Every row gives one point. The points of each table are mixes of a few directions, plus a little noise. How many directions does each table use, and how many do they share? Where both have some left over, give the other angles between the two spaces (their principal angles), to ten degrees, smallest first.

First:
-55,23,6
11,-5,-1
71,-29,-8
10,-4,-1
52,-22,-6
-89,37,11
Second (6 x 3):
27,-11,-4
77,-32,-9
-47,19,5
-88,36,10
45,-19,-5
-17,6,2
Directions: first 1, second 1, shared 1

First:
13,-23,2,-16,21,-25
29,-50,4,-37,51,-57
-15,28,-4,20,-28,31
1,-2,0,-2,2,-2
16,-27,2,-20,25,-31
9,-13,1,-10,14,-16
-55,98,-9,73,-95,111
6,-10,0,-7,9,-10
Second:
29,-19,38,56,15,-11
-6,-4,-26,24,-19,19
18,-43,-60,-94,18,33
-43,67,-37,17,-11,-9
12,-37,40,37,-26,10
-10,37,45,-40,22,-42
Directions: first 1, second 4, shared 0; angles 30

First, 9 rows:
11,31,-14,1,-4,11,-15,-15,10,67,26
18,5,-19,53,13,-22,10,42,-39,-23,56
-32,-36,31,43,51,-54,11,116,-53,-60,-29
6,16,-15,-58,-40,41,-13,-104,51,39,-25
0,-10,-22,33,9,-29,5,18,-39,-46,7
-2,13,-15,-57,-33,33,-17,-94,44,40,-39
-1,2,17,19,18,-8,3,50,-9,11,17
-12,8,-11,13,17,-21,-14,19,-20,22,-14
13,-29,48,-47,-31,50,32,-32,56,-51,1
Second (9 x 11):
-10,-27,5,-3,39,-35,-31,-5,11,-33,-3
-23,-23,4,14,68,-63,-48,32,-9,-14,-6
7,-32,22,-2,-41,30,62,11,-11,-100,-13
26,9,-10,-43,-43,47,1,-96,52,6,17
-10,23,-21,-1,48,-36,-68,-14,15,89,10
-5,20,-14,1,23,-16,-38,-6,7,62,7
-14,-30,23,32,11,-21,36,80,-46,-77,-22
7,26,-1,17,-44,37,49,34,-30,21,-6
21,35,-11,-14,-60,58,31,-35,11,43,9
Directions: first 4, second 3, shared 2; angles 70

First:
-33,-25,-10,-21,-5,26,-7,-13,13,9,-18,-16,5,-17,18,20,20,-7
-5,-45,25,5,-39,-5,17,50,31,-17,-60,-21,-45,34,-62,-99,36,-22
54,53,-8,23,50,-34,-10,43,-19,-54,12,33,43,-8,27,18,-33,22
23,9,39,-16,-32,-41,-28,-67,-8,39,74,61,-76,39,16,14,-62,3
12,51,-9,35,23,-5,23,7,-25,6,19,-4,35,-8,-1,13,-13,26
-49,8,-10,2,-2,34,11,-6,10,22,-27,-27,16,-25,26,20,20,16
-5,-44,0,-35,12,-12,-13,-15,-2,-13,8,3,36,-5,-23,11,7,-12
2,-10,-28,6,-8,36,7,2,-1,6,-8,-27,-15,-7,-2,2,24,-26
Second:
-52,25,14,29,-42,31,41,-47,-5,90,7,-30,-28,8,-14,-6,8,24
-79,-13,-23,-53,36,-64,-1,22,13,-121,43,-23,-23,-79,16,-14,29,-58
49,8,12,30,-21,37,0,-12,-8,71,-26,16,14,48,-9,10,-18,35
-26,5,1,0,-8,-1,9,-10,2,6,7,-11,-10,-10,-2,-3,6,-2
70,0,9,25,-9,31,-13,1,-5,48,-29,26,24,48,-5,13,-21,29
-41,5,-3,-6,-4,-9,12,-9,-1,-8,16,-18,-17,-21,1,-8,11,-11
58,-8,0,2,13,4,-21,18,-1,-8,-19,27,24,24,2,8,-14,7
-50,-3,-9,-23,13,-29,5,4,6,-51,24,-17,-17,-41,5,-9,17,-26
75,-14,-4,-2,22,-2,-34,31,0,-27,-22,35,32,24,7,11,-18,3
Directions: first 6, second 2, shared 1; angles 70

First, 9 rows:
-41,-11,-40,-32,-22,-12,-27,-72,-44,-15,-10,45,-11,-11,-27,57,2,-8,-17,9,27,47,42,42,79,-41,25,-45,5,20,-11,-2
15,0,13,20,30,16,4,25,-1,41,46,-20,-3,34,1,17,-61,40,-20,6,-1,18,-28,-29,-63,44,4,31,-44,2,-14,-9
24,27,30,20,5,-5,20,34,54,-24,14,-15,-8,19,34,-29,-15,6,-8,20,-8,-66,-23,-47,-37,9,17,46,-9,-16,-20,1
-41,-14,-31,-3,5,20,2,-40,-36,8,32,-3,-22,9,-10,33,-18,13,5,32,37,-1,75,35,63,4,45,-22,-10,23,-8,-6
31,-2,16,9,-2,0,5,32,16,2,-33,-8,19,-15,7,-35,38,-17,21,-25,-30,-8,-18,1,-23,14,-43,2,27,-16,29,11
39,4,30,14,-6,-4,-5,-18,32,-12,-16,-6,13,0,-19,1,38,25,14,-2,-6,20,-54,4,-14,17,-39,-13,6,-1,-20,1
-32,1,29,-19,3,-8,24,51,8,-12,0,-51,6,-41,-1,-86,38,-50,34,-35,-8,-34,-31,-12,-16,-43,-5,-9,19,-3,16,-5
-10,22,24,-22,-4,-25,10,61,24,-20,-18,-7,13,-26,23,-60,4,-52,-9,-44,-30,-31,-58,-45,-50,-53,-6,23,8,-28,14,1
13,-26,-65,14,-6,21,-29,-69,-50,30,-11,65,-9,30,-4,103,-30,37,-21,32,13,52,95,55,65,51,4,-14,-3,15,20,10
Second:
50,11,5,121,-80,6,52,24,-71,-9,-14,-11,4,-40,-59,32,8,-3,14,26,8,6,35,-26,34,-52,16,60,-117,-72,-44,-17
-42,-10,-4,-101,67,-5,-42,-21,59,7,11,10,-3,33,49,-26,-6,1,-12,-22,-7,-6,-29,22,-28,44,-14,-51,98,60,36,15
10,2,1,24,-15,1,10,4,-13,-1,-3,-2,1,-7,-12,6,2,0,3,5,1,1,7,-5,7,-10,4,12,-22,-14,-8,-3
-44,-10,-4,-106,71,-5,-46,-21,63,8,11,10,-5,34,52,-28,-7,2,-12,-23,-7,-6,-30,23,-29,46,-14,-53,103,64,39,16
-1,0,0,-2,2,0,-1,-1,1,0,0,0,1,1,1,-1,0,0,-1,0,0,1,-1,1,-1,1,-1,-1,2,2,1,1
-37,-8,-3,-90,60,-4,-39,-18,53,6,10,9,-3,29,44,-23,-5,2,-10,-19,-5,-5,-26,20,-25,39,-12,-45,86,54,33,13
27,6,2,66,-43,3,28,13,-38,-5,-7,-6,3,-21,-32,17,4,-1,7,14,4,4,19,-14,18,-29,8,32,-63,-39,-24,-9
25,6,3,62,-42,3,27,13,-37,-5,-7,-7,3,-20,-31,17,3,-2,7,13,4,3,18,-14,17,-28,8,32,-61,-38,-23,-9
12,2,1,27,-19,1,11,6,-16,-2,-3,-3,1,-9,-14,7,2,-1,4,6,2,2,8,-6,7,-12,3,14,-27,-16,-10,-4
Directions: first 6, second 1, shared 0; angles 80
